Each row is a point. The points of each table are mixes of a few directions, plus a little noise. Count the directions of each table, and those that both share. Where both have some left over, give the other angles between the two spaces (their principal angles), to ten degrees, smallest first.

First (5 x 3)
0:  .25  .94 -.18
1: -.19 -.71  .13
2: -.08 -.30  .06
3: -.02 -.08  .02
4:  .04  .15 -.03
Second (5 x 3)
0:  .26  .63 -.13
1: -.27  .30  .00
2: -.14  .00  .02
3: -.43 -.52  .13
4:  .59 -.42 -.03
Directions: first 1, second 2, shared 1

First (6 x 4)
0:  .84  .37  .16 -.51
1: -.32 -.08  .02  .21
2: -.40 -.12  .00  .27
3:  .16  .48  .65  .04
4: -.50 -.28 -.17  .30
5:  .23 -.36 -.60 -.30
Second (5 x 4)
0: -.49  .66 -.27  .50
1:  .36 -.27  .06  .23
2:  .04 -.22  .39  .40
3:  .33 -.38  .06 -.43
4: -.22  .20 -.24 -.70
Directions: first 2, second 3, shared 1; angles 80

First (7 x 4)
0:  .02 -.47  .59 -.49
1:  .00  .03 -.03  .02
2:  .01 -.16  .18 -.16
3: -.03  .63 -.79  .66
4: -.02  .40 -.51  .41
5:  .00  .04 -.07  .07
6:  .02 -.49  .62 -.50
Second (8 x 4)
0: -.03  .56 -.70  .58
1:  .00 -.15  .21 -.18
2:  .02 -.71  .89 -.73
3:  .01 -.10  .13 -.10
4:  .03 -.14  .17 -.15
5:  .01 -.14  .17 -.14
6: -.04  .53 -.63  .53
7:  .00  .20 -.24  .19
Directions: first 1, second 1, shared 1

First (9 x 6)
0:  .18 -.16  .35 -.94 -.19 -.04
1:  .07  .06  .10  .22 -.27 -.06
2: -.27 -.19 -.25 -.09  .48 -.34
3: -.07  .09 -.08  .66 -.13 -.20
4:  .13  .14  .06  .14 -.18  .31
5:  .18  .22 -.03 -.07  .05  .84
6: -.18 -.04 -.13  .53  .02 -.49
7:  .00 -.07  .08 -.19 -.04 -.15
8: -.05 -.05 -.10 -.26  .27  .14
Second (6 x 6)
0:  .36  .24 -.36 -.55 -.16  .12
1:  .27 -.10 -.29  .27 -.10 -.12
2:  .02 -.47  .38 -.09  .06  .33
3: -.22 -.46  .23  .17  .01  .14
4: -.60  .55  .11 -.03  .12 -.27
5:  .18  .25 -.06  .21  .07 -.20
Directions: first 3, second 4, shared 1; angles 70, 90

First (8 x 8)
0:  .16 -.56  .21  .29  .07 -.08 -.11 -.15
1:  .13 -.44  .17  .23  .06 -.06 -.09 -.12
2:  .02 -.06  .02  .03  .01 -.01 -.01 -.01
3: -.11  .37 -.14 -.20 -.05  .05  .07  .10
4:  .27 -.94  .36  .49  .12 -.13 -.18 -.25
5: -.21  .73 -.28 -.38 -.09  .10  .14  .19
6: -.13  .44 -.17 -.23 -.06  .06  .09  .11
7: -.14  .46 -.17 -.24 -.06  .06  .09  .12
Second (7 x 8)
0:  .50 -.31 -.10  .42  .44 -.34 -.11 -.34
1: -.27  .01 -.01 -.09 -.01  .01 -.12  .03
2:  .70 -.31  .34  .30 -.24  .17  .42 -.03
3: -.26  .06  .13 -.19 -.31  .23  .07  .19
4: -.03  .15 -.24  .01  .27 -.20 -.15 -.09
5: -.49  .51 -.12 -.42 -.21  .18  .04  .25
6: -.14 -.09 -.02 -.01  .05 -.05 -.14 -.03
Directions: first 1, second 3, shared 1

First (7 x 9)
0:  .36  .17 -.04  .01  .15  .11  .05 -.07 -.02
1: -.34 -.09  .01  .04 -.15 -.10 -.08  .03 -.04
2:  .16 -.12  .06 -.06  .10  .05  .07  .03  .11
3: -.20  .05 -.04  .05 -.12 -.05 -.07 -.01 -.09
4: -.75 -.81  .29 -.17 -.23 -.24 -.02  .27  .27
5:  .59  .49 -.17  .09  .21  .18  .05 -.17 -.13
6:  .18  .28 -.11  .07  .03  .07 -.02 -.09 -.12
Second (7 x 9)
0: -.26  .94  .46  .37  .15  .23  .38  .18 -.30
1:  .06 -.20 -.10 -.08 -.03 -.05 -.08 -.04  .07
2: -.06  .22  .11  .09  .03  .05  .09  .04 -.07
3:  .16 -.60 -.29 -.23 -.10 -.15 -.24 -.11  .19
4: -.06  .22  .11  .09  .04  .06  .09  .04 -.07
5:  .03 -.11 -.05 -.04 -.02 -.03 -.05 -.02  .04
6:  .13 -.47 -.23 -.18 -.07 -.12 -.19 -.09  .16
Directions: first 2, second 1, shared 0; angles 60
